Every row gives one point. Each table stands for the endless flat space through its points: a line for two points, a plane for three, and so on. The two share one point or none. Which?

First:
[[ 47 -17  31  17]
 [ 33 -19  17  23]]
Second (2 x 4):
[[ 18 -19   3  26]
 [ 50 -23  31  26]]
They share: [ 26 -20  10  26]

First (4 x 6):
[[ 30  21   2 -27   6   7]
 [ 12 -24  53  18  57  27]
 [  4 -13  37  29  60  13]
 [ 30  39 -14 -29  -3   5]]
Second, 2 rows:
[[14 23 25 -1 28 19]
 [15 17 18  0 29 12]]
They share: [16 11 11  1 30  5]

First:
[[ -2  11 -15 -31   5  17 -19  46]
 [  1  20 -42  -7 -10   8 -22  25]]
Second (2 x 8):
[[ -1  19 -44 -17  -4   3 -27  28]
 [ -1   5 -28 -11   2   9 -23  30]]
They share: no point

First:
[[-46 -44  -8  25  14  19   5 -53 -20]
 [  3 -40  11  42 -30  53  66   6 -18]
 [  3   8  11  41  11  37  28 -14 -19]
 [ -6 -11   2  23 -15   1  55 -27 -34]
 [-40 -53   4  24  -8   9  45 -37 -21]
 [-42  -2 -31 -25 -22  16  13   0 -78]]
Second, 2 rows:
[[-20 -28 -30   9 -30  25  45 -24 -30]
 [-32 -28   6  25   6  25  21 -24 -30]]
They share: [-29 -28  -3  21  -3  25  27 -24 -30]

First, 5 rows:
[[-18   1  -9 -26  44  -3  -9  61  29   2  25]
 [ 29 -22 -16  36  -3 -71 -38 -27   5  59 -29]
 [ 20 -40 -25   0  29 -63 -42  24  10  48   6]
 [-37  -3   6   8   9   3 -56  23  59  -2 -15]
 [-21 -26 -12  19   3 -14 -41  10  42   4  -1]]
Second:
[[  2  20  13   8  35 -39 -22  10  18  18 -22]
 [  3  27  20  14  39 -43 -17   2  15  11 -27]]
They share: [  0   6  -1  -4  27 -31 -32  26  24  32 -12]

First (2 x 14):
[[ 12  -5 -40  16  -5  14 -15   7  42 -39   7 -21 -17   1]
 [ 18   4 -45  25  -1  23  -6  13  49 -43  10 -27 -21   7]]
Second:
[[  2 -28 -24 -18  -5 -11 -43 -14  63 -31  28   1 -17  -1]
 [ 13 -10   4 -30  17 -16 -77 -39  85 -18  55   5  16  22]
 [  8 -52   0 -13  12 -11 -41   1  45 -33  12 -19 -37  -1]
 [  8 -44   1 -18  14 -15 -44   6  44 -44   6 -10 -23   0]
 [-21 -15 -95  16 -64   7  10   8   7 -39 -22   2 -24 -43]]
They share: [  0 -23 -30  -2 -13  -4 -33  -5  28 -31   1  -9  -9 -11]

First (6 x 18):
[[-50  32  27   4  39  17  -2 -36  -8 -54  11  -2  23  55 -40 -22 -35 -54]
 [-18  60 -35  20  15  14  -7  -9 -53  20  40 -34 -24   4  22   3  51  -3]
 [-12  -1 -30  10  29  35 -22  -9  11 -29  20   9 -11  19 -13 -46 -19  29]
 [-46  26  29   5  38  14  -6 -36  -5 -50   3   5  27  56 -40 -29 -40 -55]
 [-25  42 -73  13  13  44   9   3 -17 -26  72 -59 -64  -6  10   4  44  52]
 [-29  15  18   5  35  21 -22 -23 -11 -17  -6  32  33  41 -15 -47 -32 -32]]
Second:
[[ -8  37 -30  16   8  12  -2 -32 -17   0  18 -39  -1   7  -3 -33  -7   1]
 [-38  21 -16  20  33  34   2 -14  -8 -32  22  -4 -23  30   8 -31 -18 -22]
 [-50  13  -6  16  38  36  -2  -2  -5 -42  18  15 -25  43   3 -27 -13 -29]]
They share: [-27  25 -16  12  18  18  -6 -15 -12 -17  14 -11  -7  26  -7 -28  -3 -11]

First:
[[-25  14 -11 -34 -41  16 -16 -18  23  -7   7  26  17  -8  10  48 -39 -18
  -12  36]
 [  1  -7  19  -6 -39  -8  -4  -6  18 -29 -13  17  18   0  -5  61 -35 -16
  -14   0]
 [  2   3  27   5 -31 -14  19   9   6 -26 -21   7  24  14   5  44 -23 -26
   -5   3]
 [-50  47  22 -11 -40 -10 -21  38 -44 -19  -7  34 -25  64   2  44 -46 -16
   40  26]
 [ -3  27  52  30 -42 -28  40   9  -6 -36 -19  12  21  30  32  43 -28 -54
   -3  -3]]
Second (5 x 20):
[[  0  36   7 -34 -41 -23 -25  31 -13  14 -43 -40   8  63  23  28 -39   2
   41  56]
 [-34 -26  17  25 -19  -6  67  21  -3 -60  -1  20  43   4 -22  39   9 -10
   11  -7]
 [-17  -1  -2 -18 -35   0  35  -5   4 -29   3 -31  38  41  -8  53 -21   4
   40  38]
 [-11   9  44  29   3 -31  19  71  -8 -23 -47  53   5  -2  13  12  13 -22
   -6 -21]
 [-14  10  36  19 -16 -29  -6  84 -41  -8 -70  38   2  15  -2 -11  -7 -33
  -19  -8]]
They share: [ -8   8  15  -7 -19  -8  15  29  -9 -14 -25   2  19  28  -4  29 -15 -14
  13  17]

First (4 x 24):
[[ -1 -18 -21  -7  -7 -13  -1  14   7  -1   5 -54 -28  -1   6  19 -29 -55
    2  26 -11  26 -20  -2]
 [ 24   9 -30 -23  -7  -9   7   6 -11 -28  16 -40 -23   5  -7  43 -34 -50
    2  22  -3  55 -14   1]
 [ 32  12 -26 -26  -3 -14  10  -3 -18 -36  20 -36 -17  10 -16  50 -35 -45
    9  22   0  63 -10   0]
 [ 20  12 -22 -30  49  -6  42 -23  38 -44  44   0 -33  42 -32  18 -11  -5
   25 -18 -28  31 -30 -52]]
Second:
[[ 54   0 -67 -15  30 -45   3 -18  28 -38  55 -11 -26  45 -18  34 -44 -49
   31   4   2  14 -50   1]
 [ 22 -20 -31 -47  58  -9  23   6  60 -38  27   5 -58  29 -42  38 -24 -49
    7  -4   6  50 -54 -15]
 [ -2  19  -4  -5   1   0  32 -18  -6 -20  24 -43 -10  17   0   5  -9  -1
   19   2 -45  23   3 -51]]
They share: [ 14   2 -22 -22  26  -9  25  -9  23 -29  29 -21 -30  25 -18  21 -19 -25
  16   0 -20  32 -25 -31]

First, 6 rows:
[[ 72  -1  39  62  16  30 -31  50  31  56 -11 -18 -25  14 -10 -45 -93 -16
  -12 -28  -5 -12  -2  26]
 [ 15 -37  -6 -21  18 -67 -30 -18 -12 -52  37 -43  13 -47  32  -7  38  -9
  -38  -1 -48 -34 -16 -45]
 [ 74   5  20  44  18 -12  -8  33  13  38 -33  18  11   4   7 -14 -76  28
  -40 -38  -7 -37 -25 -12]
 [ 43 -34  25  21  16 -19  -3  20  11  24 -20  13   9  26  11  -8 -45  50
  -31 -29 -19 -18 -22 -30]
 [ 30  -5  10  14  13 -62 -36 -14 -10 -17  -2 -12   2 -51   8  19  -2  -4
  -42 -17  -7 -35  -4 -54]
 [ 49 -48  18  13  23   1   0  40  18  17   9 -23   6  35  15 -48 -46  32
  -25 -22 -43  -9 -32   2]]
Second (2 x 24):
[[ 41 -10  31  29   9 -13 -33  12  15   2   2 -11   4 -16  20   3 -26  14
   -3 -15 -22 -21  -1 -33]
 [ 20 -37  28  14   0 -28 -36  -9  15  23 -16   1  -2  -1   8 -12 -20  -1
  -21 -24 -19 -21   5 -21]]
They share: no point

First (6 x 24):
[[ 71  51   1 -12 -13 -36  37  48  26 -30  16  19 -36 -31  35  44 -42  23
    5   7 -18   2  31 -28]
 [ 87  32  15 -32 -23   5  26  38  57 -16   8  19 -30 -29  36  44 -33  30
  -12  41  -5  16  27 -13]
 [ -5  22   0  -6 -13   9 -20 -24  27  -5  -2 -11 -35   4  51  -2  17 -26
  -25 -33 -16  29  23  49]
 [ 72  50  18 -15 -22  -3   5  12  50 -15   5   2 -49 -14  56  46 -42  21
  -18  21   3   9  20   3]
 [ -7  35  15  42  13 -26 -57  26  -4 -24  -2 -15 -20   9  33   8   6  -9
  -61   3   6  16 -19   6]
 [-24  30 -15  21  -6 -31  -7   4 -14 -28   1 -16 -26  -1  33 -18  22 -37
  -13 -63 -32  12  14  23]]
Second, 4 rows:
[[  7  35 -26  10  20 -33  -5   7  20 -47   8  29 -11 -20  43   6  -5  -4
  -33 -17 -30  11   3  14]
 [ 33  37  -6 -14  16 -29  -1  35   8 -43  -2   7 -19  -6  41  10  -9 -12
  -33 -15 -26   5  21  -6]
 [ 54  32  12 -36  -4 -21   7  63   4 -33 -11 -12 -33   3  30  24  -1 -14
  -23  -8 -16   2  36 -24]
 [ 45  24   8 -13 -25  -2  14  46  -5 -15   0 -13 -30 -13  28  12  -8   1
  -18 -10   0  15  24   0]]
They share: no point

First, 7 rows:
[[-84  -9 -24   0 -11 -36   4  30  75   7  29  30 -50  68  11   7 -23 -17
   53 -72  14 -32 -81 -20]
 [-33 -16   1  37   7 -43 -15   5  10 -12  40  24  -5  36  -7   4  15  11
   42 -39  16  -8 -44   5]
 [-61  66 -46   9 -64 -20  26 -27  -3  56  17 -42 -12  -1   0 -17 -30  46
  -10   0  40 -24 -36  11]
 [-56  32 -14  29 -45 -33  16 -28  -8  25  54   2   2  16 -27 -28  20  40
   15 -22  19  -8 -45   2]
 [-71  38  -6  -1 -53 -46  36  -9  15  56  59  13 -27  26   6 -38  10   1
   -1 -26  54 -23 -68  19]
 [-96  37 -32  29 -46  -3  13 -13  25  33  44  -4 -19  35 -34 -24  10  12
   30 -37 -10 -14 -81 -40]
 [-41  49 -33  13 -44  15 -38 -22  13  18  12 -18  24  37 -40  -4 -23  37
   15 -36   7 -48 -14 -15]]
Second:
[[-23  24   3   1  -8 -65 -36 -14 -18  17  53  16  15  15 -16 -11 -37  16
   57   0  33 -39  17  25]
 [-18  39 -26  20 -29 -69 -30  35  29  77  16  15 -43  12  64   6 -37  58
   37 -33  10 -45 -29  24]
 [  7   9   2   9 -61   4 -35  25   0  36  49  -5  10  -2  26  34 -23  -9
   32 -13  59  -6  -6   7]
 [-30  57 -41  44  10 -95 -34 -12  32  23  45  10 -16  21  16 -27 -31  23
   86 -36  11 -36   3  50]
 [  1  33 -17  22 -31 -35 -29 -13  10  42  39 -16   3  25   6  38 -54  33
   35 -32  35 -55   0  -9]
 [-65 -21   5 -23 -13  -5  14   1 -29  -7 -24  -2   1  32 -23  -2  -2  43
  -47   4  37 -23 -59  -1]
 [-30  24 -21  22   5 -47 -22 -41  -2 -10  49  -5  22  27 -41  -5 -40  10
   53 -15  32 -44  14  21]]
They share: [-32  18 -21  18 -17 -29 -12  -3   9  13  16  -8  -4  24   3   6 -20  24
  18 -24  33 -26 -27  14]

First (4 x 24):
[[-10  -2  54  -7 -38 -25   7 -12  26  20 -53 -29   4  63 -34  -3  -9 -37
   36   6 -23 -15   2   3]
 [  8  31  21  -1 -53 -16  25  15   2  -4 -50 -14  -5  18 -22 -12   0 -55
   24 -27 -20  27  -1  27]
 [  2  -8  48   2 -14 -46   1  -9   5  38 -38 -26  22  42 -34  15 -18 -13
   33   0   1 -33   8   3]
 [  5  18  24  23 -28  15  32   3   1   0  -8  11  -6  23 -39  -3 -24 -27
   16  -9 -33  15 -33  -2]]
Second, 7 rows:
[[-13   2  41  41  -5 -37   3  39  27  14 -15  27 -34  30 -10  17 -83   2
  -35 -32  10  -5 -33   2]
 [ -4 -21  43  -8 -16 -36 -19  21  29  32 -35 -25  15  30 -60 -16 -23 -51
   39  13  -1 -11  21  -2]
 [-14   4  48  45 -32 -30  49  -4 -40 -18 -44  -7   7  75  28  28 -10  20
   -1 -31 -18  15 -41   3]
 [  4  -6  36  -5 -20 -34  -8  10  16  26 -37 -22  20  29 -59 -14  -6 -45
   41   3   0  -5  13   8]
 [-12   9 -16  12 -43 -29  35  22   6  23 -35 -20 -29 -26 -11  42 -83 -15
  -10 -10 -34 -28 -22   3]
 [-19 -14  44  63  -8 -62  24  26  14 -17 -32   3 -27  44 -40  -1 -37 -27
  -32 -37  19 -16 -30   4]
 [-17 -19  59   6 -14 -46  -8  25  11  21 -31 -15   3  63 -26 -15 -44 -30
   20  -3 -10  -2   2  -7]]
They share: no point

First (5 x 24):
[[ 24 -25  -8   3   5  55   1 -31 -13 -10 -43 -33  13   9 -25 -32  20 -14
  -14  10  54  -2 -19  24]
 [ 47   4 -17  12 -28   5  31 -29  -9  -6  -2  -1  11  -3   1 -23  23 -33
  -37  36  28   7 -22  -7]
 [ 65  -3  -4  22  -8 -16  53  23  19  18  -9  55 -40  19  30  -1 -16 -21
  -19  49  -9  13 -39  33]
 [ 20 -37 -16  14  15  50   9   8   2  14 -46  -1 -24   8  -8 -32  -6  11
    9  14  36   3 -23  56]
 [ 33  -8 -29 -14 -10  27 -13 -21 -41  10 -34 -13   1 -23  -5 -53  51 -23
  -15  18  58  21 -18  23]]
Second:
[[ 31 -17 -74  56 -31  26  11  34  40  11 -51  46  -9   5   3 -12  12  38
  -55  59 -30 -18 -39  53]
 [ 31 -21 -13   8  -3  62  37 -21 -21   4 -18   0  22  -5  25 -34 -26   1
    2  32  24  13   7  49]
 [ 10 -61 -36  41  18  70  41 -15 -13  -3 -25 -20  42 -35  20  -9 -30 -23
    0  16  39 -21  10  55]
 [ 66  26  15 -14  -1  40  21 -34 -30  48  25  -9  -6  39 -13 -53  14   1
   10  57  10  46  25  17]
 [-12 -27 -48   8   0  22  39 -23  -6 -22  -5   6 -10 -33   9 -15 -38  -2
   16  24  20  14 -11  27]
 [ 35  -1   8 -13 -64  59  43 -24   6  -2 -16  17   9  24  23  -7  -2   8
   -4  11  27  48 -29  37]
 [ 19 -19  -9   2  23  38  37 -41 -31  13  22 -29   4 -12  -7 -32 -20 -25
   29  27  39  20  23  16]]
They share: [ 25 -21 -24  27 -12  29  31  -6   8   6 -14   1  -9   0  -3 -27  -6   2
 -10  27  25   0 -19  23]

First:
[[ 18  30  26  43  -2 -24  -7   8 -48 -19   4 -12  27  24  57   6 -23 -36
  -18 -54  38  16  -2   2]
 [-46 -18  14  23  -5  11  11  -5 -59 -15  28  28 -13  29  36  -4 -50 -30
  -44 -33  26  20 -37 -15]
 [ -6  13  -6  20  18  32  -6   1   5  11 -18   0   9  38   9 -31 -35 -12
  -21 -11  15  -3 -20  27]
 [-14   4  25  39  -2 -11   1  12 -74 -24  28  14  13  21  58   5 -39 -39
  -32 -45  44  34 -16 -13]]
Second:
[[ 17   9 -21  53  28   9  11  15 -51   7  -7 -29  22  38  57  18 -61  14
  -20 -40  -8 -35 -20  48]
 [ 28 -21   5  11  -1  -6  -8   3  19   8 -14  37  12   5 -21 -16 -23 -48
  -15  13  26  21 -11  16]
 [-20  48  13  20  33  42   3 -10 -57  10 -21 -51   7  41  80 -13 -45   5
   -9 -60  29  -3 -32  28]
 [ 27 -15  20 -20 -21  14  -2 -18  -7  17 -41  13  -8 -23   1 -26 -39 -73
   -7   2  33  22 -21   8]
 [-22  45  -7  51  61  25   3  15 -40   1  -1 -41  30  72  66   4 -30  45
  -22 -61  18 -10 -23  33]
 [ 41   9 -23  73  -4   8 -10  15 -56   4  10 -13  30  35  54   8 -84 -19
  -21 -26 -10 -38 -20  73]]
They share: no point

First (3 x 24):
[[ 37  -8  -4  -1  67  -4  51  40 -15 -40  -9 -12 -25   5 -44 -38  19  51
   -6  -7 -17  -3  24 -37]
 [ 31 -27  -3 -35  -9   9   7 -14 -10  -2  36  26  15  32 -22  21  47  34
   13  -3  13  59  22 -19]
 [ 27 -13 -13 -31   7   7  23  -2 -20  -6  26  14  -1  26 -26   7  39  28
   15  -3   9  47  18 -15]]
Second, 4 rows:
[[ 51  17  12 -66  -7  18  40   3  11 -43  38  40  -2  17 -50   3  14  52
   42 -12  25  35   8 -19]
 [  5   0  -9 -13  15 -29  34  31 -10 -10  30   2 -19   6  -3 -25  65  39
    1  -8 -10   8  55 -36]
 [ 40 -23 -26  -8  43  27  31  -7 -39 -17  -6 -12   8  30 -52  19  12  21
    6   8   6  52 -14   6]
 [ 10  20  -9  -7   7 -22  45  23   0 -38  30 -10  11  -1 -21   9  55  44
   11   4   3   7  33  -3]]
They share: [ 29 -10 -12 -23  24   4  32  10 -20 -15  16   6  -9  20 -31  -6  33  33
  10  -4   2  33  19 -20]

First, 2 rows:
[[  5 -18 -26  13 -38 -39  21   3 -11   9   2   3 -17 -13 -29  38 -20  -6
    5  22 -39 -11 -28  -7]
 [  6 -21 -18  21 -35 -31  26   0 -16  15   5  -4 -19 -20 -24  32 -14   0
   12  18 -31 -18 -26  -5]]
Second, 4 rows:
[[ -5 -50 -26  32 -28 -42  11 -19 -19  53  -1   5 -46 -11 -24   9   5  28
    0   4 -34 -10 -40 -33]
 [ 15   8   2  48  -6 -10  65  -3 -15  -5 -15 -19 -18  -9 -18  33   1 -12
   36  40 -22 -14 -30  11]
 [ 13  15   8  54   3 -16  70 -11 -21  -4 -22 -23 -14  -6 -15  35  -7  -8
   28  46 -14 -22 -23  17]
 [  1 -17   1  35 -22 -39  32 -19 -37  29   2 -19 -10 -29 -12  30 -31  19
   -3  19  -4 -49  -4   9]]
They share: [  7 -24 -10  29 -32 -23  31  -3 -21  21   8 -11 -21 -27 -19  26  -8   6
  19  14 -23 -25 -24  -3]
